Each wall is flat, endless, passes through zero and stands at right angles to its row. A trip goes straight from one point to another. List the walls that it crosses, first one first.
(in the rows, 128 means zero)

Walls:
(1): [180 116]
(2): [176  90]
(3): [123 163]
(4): [108  94]
(5): [143 109]
(6): [127 162]
(7): [103 110]
(8): [115 137]
(9): [150 143]
Trips:
[101 134] to [100 164] => 4
[ 91 102] to [104 146] => 3, 6, 4
[163 141] to [184 133] => 3
[168 174] to [121 142] => 2, 8, 1

Walls:
(1): [137 103 101 133  87  69]
(2): [166  97 127  25 106 103]
(3): [ 73 167 114 126 138 127]
(4): [112  96  95 160 131 127]
(5): [138 146 148 112 124 105]
(6): [ 57 147 115  92 138 114]
(7): [188 102 121 147 118 154]
Trips:
[152 145 119 198 161 138] to [ 96 134 106 149  97 127] => 3, 1, 7, 6
[129 149  84 144 163 127] to [102 115  98 138  79 132] => 1
[145 120  96 177 134 155] to [133 120 173 147  97  82] => 1, 5, 4, 7, 2
[146 131 176 100 107 145] to [132 114 119 129  85 172] => 5, 4

Walls:
(1): [124 138 106 144 113 139  99 131 133 156 110]
(2): [110  71 130 129 153  94 136 144  92 118 107]
(3): [134 139 126 112 141 136 126  99 140 112 136]
(4): [168 116 121 152 100  92 136 144 162 121 142]
(5): [125 129 122 170 131 186 156 130 139 102 134]
(6): [176 130 148 168  34 163 147  93  86 139 140]
(7): [150 106 136  63  93 147 157  81 148 102 157]
Trips:
[ 94 117  97 107 132  84 118 128 131 114 162] to [126 140 139 153 137 109 100 180 100 123 194] => 7, 3
[137  98 102  86 154 120 174 102  89 168 126] to [181 110 111 125 104 106 152 122 126 120  96] => 6, 4, 3
[117 130 162 117 155 167 133 146 127 129 146] to [129 159 146 110  95 169 141  85 181 132  98] => 6, 1
[138  68  88 164 101 171 163 143  78 163 108] to [158 145 195 155 165 139 138  88 156 133 162] => 4, 1, 7, 2, 3

Walls:
(1): [125 150 140 112 167 177 111 149 164  92 115 106 142 114 129 142 112  97]
(2): [163 170 117 137 108 128 150 179 133 114 132 148 137 103  69 120 111 150]
(3): [113 117 180 122 153 157 126 145 118 133 144 112 137 165 142 134 171 198]
(4): [149 131 151 142 122 105 166 134 116 127 107  97 168 100  94 107  72 117]
(5): [ 98 171 140 171 110  86 162 156 105  87 168 119  79 128 121 159 122 147]
(6): [142 160 151 111 164 118 101 191 117 141 127 135 178 127 140 148 142 163]
Trips:
[105 101 155 124 110  87 142 112 135 107 144 114 147 122 142  74 122 116] to [100 131 107  98 140  95 101 152 149 133 141 121 149  77 137 165  81 141] => 6, 1, 2
[177  93 114  99 129 148  82 140 142 112 106 108 120 127 108 165 122 115] to [199 111 139  85  60 154  82  77 104 153 105 121 139 100 173 108 136 142] => 2, 6, 1
[106  82 135 146 141  95 148 135 176 142 125 107  87 114  74 121 123 188] to [103 137 144 149 120  81 113 110 189  92 100  95 107 129 143 121 101 138] => 2, 3, 1

Walls:
(1): [138 161 142 117 119 181  85 185 157 146 150  69 102  91 114 123 159 173
 124 110 110 106 138 133 132 110 150 128 132 158 134 112 131  96 154 173
 136 125 120 121 127 206 170 139 166 155 123 166]
(2): [115 127 116 133 135 189 105 166 133 110 132 107 132 129  91  81  79 123
 131 167 116 185 157  68 120  88 141 166 120 138 170 144  65 147 136 149
 113 115 102 135 136 127 131 147 111 121 149 131]
(3): [105 125 107 119 109 199  88 119 122 129 144 137 138  98 114 113 120  63
 120 106  93 180  81 106 100 136 104  73 141  92 109 152 119 123 152 124
 143 123 178 109 188 134 136 131 132 135 202  79]
(4): [155 147 146 131 132 125 121  91 142 127 182 101  87  88 129 176 126 133
 172 123 155 124 178 104 143 153 137 112 124 119 108  97 209 124 132 131
  87 141  68 134 116 171 115 162  92 145 125 141]
(5): [ 98 138  94 143  92 143 136 129 121  93 123 153 113 115 178 124 125  90
 142 124  91 142  99 104 176 114 175 127 158 133 126 159 161 116  99 120
  84 162  95 153 106  97 107 108 117  81 118 122]
Trips:
[ 84 102 137  90 135 153 152 176 116 124 132  85 145 142 161 132 134 151
 113 106  92  97  74  83  46 157 149 125 140 163 160 127 137  71 133 199
 167 122 153 157 112 153 108 141  92  87 118 131] to [134 118 157 166 140 137 123 155 117 134 108 134 121 116 115 139 157 123
 100 140 177 124 150 121 132  93 154 141  49 109 126 153 112 115 107 181
 141 137 146 143 113  65 162 151 145 142 132 109] => 5, 3
[134 148 146 127 107 118 115  93 170  59 139 109 121 122 149 115  82 195
 118 166 115 163 140 116 143 131  52  86 181 123 110 164 113 109 101 148
  93  78 137 171  80 128 171 149 120 106 206 112] to [176  86 161 122 130 120  94 154  99 114 187  94 208  94 154 141 102 104
 181 135 153  85 194 132 151 108 180 121  68 117 179  95 189  85  72 123
 118 110 197 116  93 136 157  93 120 124  63 154] => 1, 3, 5, 2
[111 112 178 126 144 123  93 173  57 134  56 159  79  85 128 163 130 134
 144 125 136 124 142 128 126 158  83 105 119 187 110 140 109 145 172 110
  83 182 115 137 160  74 155 140 184 120 137 136] to [108 142 153 152 158 136 140 128 141 123 118 133  73 167 170  51 119 111
  97 141  92  65 127 159  94 144 119 121 153 128 115 147 144 126  97 117
 130 125 132  95  72 135 109 136  97 116 127 109] => 5, 3
[152 134  77 106 123  82 120 154 140  73 170  90  93 127 115 103 157  93
 121 111 163 144 128 145 145 128 111 125  76 133 152 150 122 101 181 129
 137 120 105 108 194 112 104 123 115 105 163 152] to [151 115 107 133 164 134 134 165 114 108 131 113 141 142  83  79 134 121
 143 129 183 173 131 107  75  90  93 134 187 137 135 142 139  95  88 106
 148 129 136 104 103 125  95 147 131 151 116 149] => 4, 1
[119 201 146 138  88 123 118  92 162 139  93  77 126 168 144 143 151 169
 145 127 142 129  87 142 180 124  72 183  95 163 137  73 155 118  71 132
 126 193 133 110 115 110 129  92 108 129 108 110] to [124 155 173 128 156  91 177  89 180 119 126 163 111 136  77 130 119 105
  89 116 102 173  90  99 156  78 121 125 124 106 117 124 143 116 118 116
 155  91 104 106 121 125 134  94  90 149 110 105] => 1, 4, 3
[137 127 172  92  65  83 103  87 148 203 145 188 171 170  85 146 164 118
 117 171  89 130 102 138 105  95 131 120 122 122 116 105 142 141 147 114
 124 143 134 129 108 106 138 119 160 162 112  84] to [128 120 142 126 131 117 157 187 110 142 119 124 143 122 168 115 147  92
 131 120 104 165 146 128 175 126 138  98 166 121 177 104  84 154 117 119
 131  97 141 171  88 119 164 108  96 182 151 170] => 3, 2, 5, 1

Walls:
(1): [147 192 148 155  84 126 142  86 112 116 145 142 134 140 122 149 173 137
 135 120 115  99 147 115 160 160 105  85  94 153 106 135 134 218 150 136
 196  97  85  83  97 127 159  89 109 120  83  76]
(2): [108 154  57  83 160 119 147  60 131 118  97  99 150 141 130 156 158 171
 191 123 161 135 114 117 118 172 116 162 112  70 147 108 111 112 155 145
 155 125  71 129 134 135  98 138 151 116  90 168]
(3): [132 154 155 222  87 117 105 127 146 137 123 126 134  84 140 171 145 113
  95 124 117 156 171 161 116 142 122 106 107 147 106 172  73 134 169  95
 108 133 141 128 100 187 134 174 115 161 103 116]
(4): [170 107 131 154 144 144 147 116 138 113  86 152 111 136  84 120 118 127
 144 122  96 134 199  90  88 114 182 150 128 139 162 191 133 130 113 147
 161 144 106 180 115 157 126 175 106 128 147  99]
(5): [106 107 120 133  87 148 153 156 105 103 112  92 108 157 114 146 141 128
 104 139  88 124 121 147 132 136  97 101 100 132 108 140 179 153 129 149
 143  93  88 181 114 146  52 127 131 165 192  87]
(6): [111 134  94 118 113 129 116 127 148 129 111  69  96 132 136 112 117 192
  94 134 151 141 126 159 130 172 123 131 115 109 129  65  76 151 171 134
 136 125 115 128 138 132 124 154 120 174 175  22]
(7): [ 96 112 113 159 143 168 141 136 153 122 114 126 130 103 113 150 111  74
  70 177 132 145  86 102 158 122 156 121 135 128 142  75 107 108 176 117
 124 135 150 131 155 131 154 131 124  91 179 182]
(8): [ 50 134 146 107  77 146 109 168 141 138 124 129 113 153 127 137 169 108
 149 133  57 145  84 117 142  96 141  85 147 130  86  85 133  67 164 208
  90 108 140 167 125 148 137  93 170 115 128  99]
(9): [145 113 120 134 120 153 103 166 123  89 174 130 132 147  86 136 153  87
 103 119 109 139 154 162 141 142 119  90 167 139 103 141 149 139 125 145
 120 126 158  77 130  90 117 146 107 116 108 152]
(10): [126 105 116 121 144 141 139 123 125  92  91 138  86 114 134  83 199  83
  83  83 111 103 117 148 136 108 125 103 109  93 148 104 106 179 122 150
 115 166 175 137 106 128 138 142 107 140  88 155]
Trips:
[131 107 156 141 102 125 149 119 164  99 126 138 137  79 128 149  92 119
 101 166 171 167 153 113 145 199 149 165 141 126 129 117 125  93 106 124
 132 140 125 155 121 132 143 150 129 138 124 152] to [110 182 126 144 117 156 118 134  99 101 208  91 140 108 133 146 165 127
 155 158 133 108  88 143 102 128 160 124 148 108 170 160 183 122 179  81
 151 148 104 106 134  98 182 144 106 157 115 149] => 6, 9, 4, 1
[163  71 131 109 173 132 115 150 125  81 209 184 149  89 133 138 106 180
 143 137 106 144 178 140 149 112 113 149 148 153 137 147 126 154 103 111
 153 125 163 110 127  87 129 155 152 135 151 158] to [156 154 121 139 112 146 109 133 152 137 144 149 156 148 113 105 122 123
 144 104  54 122 126  97 129  50 111 102  69 112 116  83 147  97 120  78
  71 129 147 127 127 157 135 139  95  89 131 153] => 7, 10, 8, 3, 4

Walls:
(1): [122 139 149 121  45 107 127 119 125 167 131 112 136 158 133  95 128  72
 119  96 118 135  98  60 140 135 164 139 119 180 126 123 125 154 161 106
  78  96 161 116 170 100 151 118 161 160 169 106]
(2): [137 104 168 141 117 139 174 156 150 156 158 103 127 107 117 154 114 147
 172 168 127 153 113 202 130 138 128 115  94 139 146 171 147 175 167 100
  99  84 160 147 168 131 103 152 116 100 109  69]
(3): [116 112 131  88  98 174  98 109 155 121 119 156 127 137 121 118 170 107
 113 100 133 106 143 121 132  77 161 183 139 141  88 148 112 110 136 137
 122 106 170 103 111 174 143 137 123 102 117 162]
(4): [122 134  61 123 131 107 161 130 140 180  97 116 153 140 132  89 120 116
 166 107 139  98 153 112 132 143 106 128 217 121 122 147 142  90 153 147
 155 142 100 131 128 195 131 136 110 135 128  62]
(5): [181 138  50  85 124 127 131 103 108 101  80 117 145  61 165 125 116 129
 137 125 154  94 151 112 181  93 163  66 120 130 133 113 161  54 142 115
 120 128 103 130  86 133 127 120 143 135 110 144]
(6): [162 147 166 171 167 110 138 140 156  96  79 162 138 132 173 155 127 124
 121  85 152  85 145 116 176 120 155 102 214 101 109 159 104  63 128 164
 146 120 100 155 146 143 152 226  86 168 135 125]
(7): [135 102 111 122 129 132 194 132 163 107 121 126 102 143  91 163 167 162
 112  93 118 107 128  81 177 177 131 164 139 133 153 133 137 108 109 123
 107  88 125 141 178 130 164 140 126 117 128  96]
(8): [ 89 152 141 168 112  65  85 130 151 121 176 117 170 143 156 149 110 148
 141 137 139 135 137 128  91 149  97 139 102 131 110 102 143 151 149 159
  87 146 166 170 184 138  66  98 145 122 101 146]
(9): [ 99  77 161 107 149 142 147 128 133  93 139 101  68 132  79 102 151 139
  76 128 140 142 109 105 100 103 137 130 119 159 109 164 138 151  96 114
  99 121 130 128 142 159 159 162  80 152 109  84]
Trips:
[ 99 152 132 136 137 127 119 130 145 109 115 116 159 156  94 105 178 173
 128 174 109 169 106 123 159 133  66 145 111 167  76 122 112 105 114 131
 173 128 121 115 151 116 126 144 109  96 136 139] to [109 179 133 158 142 159 201 149 155 130 152 168 101 163 144 127 149 171
  87 102 148 152  97  96 161 166 135 146 104 119 108 112  91 130 134 104
 111  84 208  85 113 135 126 143 177  91 143 113] => 2, 1, 8
[148  94 100 121 113 118 104 112 145 141 186 174 123  97 140 139 136 170
 106 178 128 132 197 128 111  96 114 102 103  85 141 130 176  90 126 112
 156 134 152 144 115  97 166 140 114 105 152 142] to [157 147 109 127 118  96 113 156  82  97 128 148  61  94 171  52 145 166
 138 100 126 153  86 169 117 115 120 164 130 167 165  92 124  89 105 100
 141 123 129  56 158 130 171 147 159 135 126 156] => 9, 1
[165 111 126 137 143 163 154 111  74 133  97 144 102 128 110 102  64 157
 139 157 154  97 120 187  85 175 116 138 138 134 109 145 105 103 159 166
 137  93 122  87  96 154 133  98 141 121 129  90] to [170 151 144 132 150 107 117 121 118 147 154 132 144 130 137 107 157 105
  76 107  87 120 120 147 131 164 119 123 135  89  67 153 139 143 135 145
 151 139 132 115 139 157 155 140 119 103 155 127] => 5, 6, 3, 2
[145 142 104 139 126 160 148 152 101  61 178 100  90  88 138 152  80 147
 109 122 132 181  89  53 148 140 145  95 125 129 138 126 140 179 177  98
 172 146 172  88 151 111  80 137 127 105 145 137] to [ 76 154 135 140 106  51 134 132 160 150 178 148  82  91  96  93 152 124
  92 125 153 129 135  73 140 101 125  89 179 101 104 110 118 150 127 126
  93 133 107 105 109 114 122 132 148 167 144  87] => 5, 2, 4, 6
[107 150 114 136  80 130 115 123 158 159 100 129 173  78 125 162  99 151
 124 132  70 159 122  86 118 142 157 190 137 155 139 125 138 107 128 114
 158 132  96 107 125 138 133 127 188 132 144  39] to [143  67 154 158 128 134 136 163 161 116 134  85 157 111 114 152  83 109
 105 164 161 128 137 137 174 169  98 106 122 140 110 106 126 169 115 137
 154 130 124 136 100 128 103  44 100 137 148  95] => 5, 8, 1, 7, 4
[133 160 138 117  83 145 136 177 139 154 180 119 121 150 222 129 135 130
 149 160  77 124 153 157 125 195  92  76  95 135 142  83 123 135 132 146
 147 142 132  80  87 133 165 108 106 139 114 104] to [139 134 162 195 145 142  82 144 162 120 113 130 135 119 149 143 101 152
  91 115 105 157 132 154 163 154 131 138 128 173 123 155 131 137  87 102
 158 137 116 101 102  95  96 114  69 166  90 122] => 4, 6, 9

Walls:
(1): [ 98 128  60 116 130 110 140 160 157  75 132 172 107 158 108 104 103 163
 163 129  82 116 122 154 150 131 171 135 144 144 147  56 181 123 141  97
 154 162 168 142 150 127 149 136  99 120 142 111]
(2): [131 141 142 140 168 115 148 122 123  83  96 105 107  98 116 160 127 170
 115 141 133 119 136 153  97 145 125  99 174 119 149 128 136 128 149 148
 179 112 216 167 130 108 143  96 113  82 119 125]
(3): [128 111 146 131 153 133 114 105 114 185 173 104 102 152 118 102 130 164
 117  91 171 119 151 132  79 158 142 163 137 115 201 157 116 109 180 156
 143 163 129 113 110 117 126 136 175 137  81 125]
(4): [132 140 109 128 137  60 118 154 100  75 120 115 177 149  96 143 141 142
 140 178 159 131 130 100 111 159  90 168  88 143  93 119 106 146 124 125
 116 140 222 106  96 187 100 135  89 143 146 140]
(5): [124 169 182  71 139 140 141 125  77 161  94 155 115 157  82 187 131 130
 119 151 154  73 133 117 140 134 117 137 141 195 121  64  93 144 142 170
 115 153 120  86 156 123 145 135 138 140  92 104]
(6): [125 124  98 138  57 164 158 120 151 185 132 130 147 136 132 147 124 103
 149 117 129 148 116 102 117 144 140 105 155 126 102 142 151 165 115 110
 158 143 209 171 149 147 132 106 118 135 120 143]
(7): [105  99 125 156 116 118 106 146 124 131 111 142 124 173 126 122 128 179
 101 130 161 102 144 120 114 214  64 102 147 126 125 115  95 133 104 128
 129 127 105 117 128  86 124  98 112 184 156 152]
(8): [ 45  95 153  96 168 132 105 149 124 101 120 143 124 129 149 151 133 144
 172 173 124 111 108 100 160 167 141 184 145 141 161 161 124 128  80 133
 156 144 120  58 166 140 119 149 152  85 102 126]
(9): [111  88  89 150 137 133 114 110  95  95 145 189  98 119 144 153 108 129
 147 146 107 136 149 182 149 133 185  39 132  74 228 111 149 154 154 130
 177 143 164 141 163 171 113 129 107  93 159 103]
(10): [116 129 124  94 180  85 174 170 183 139 181 163 117 131  72 146 149 114
  99 106 185 142 134 146 123 152 113 175 122 139 169 157 201 128 141 188
 118 117 147 157  88 120 126 132 152 112 142 143]
Trips:
[157  95 132 138  65 142 122 117  98 184 167 146 173 133 162 121 111 148
 114 125 107  97 155 135 144 172 175 137 127 121 113 151 113 135 125 112
 130  91 168 162 166 118  96  96 115 121 144 108] to [164 157 170 115 114 115 110 104 111 124  95 117 150 135 105 151 117  75
 149 141 133 125 130 147 106 161 179 142 150 120  87  98 117  90 109  69
 137 144  75  96 144 178 148 110 148 143 158 113] => 3, 5, 9, 7, 4, 6, 8
[133 124  48 132 121  86 155 199 180 117 150 144 154 156 124  88 136 116
 127 140 106 183 129 116  96 107 149 102 185 109 125 172  95 100 121 123
 170 117 120 155 152 127 165 183 125 132 118 127] to [162 137 117 127  94 129 179  86  79 160 126 166 157 136 199 150 135 178
 134  90 159 195 146 144  69 158  60 142 125 136 160 139  79  85 110 161
 135 125 115 123 115 201  86 109 123 127 151 122] => 4, 7, 3, 1, 10
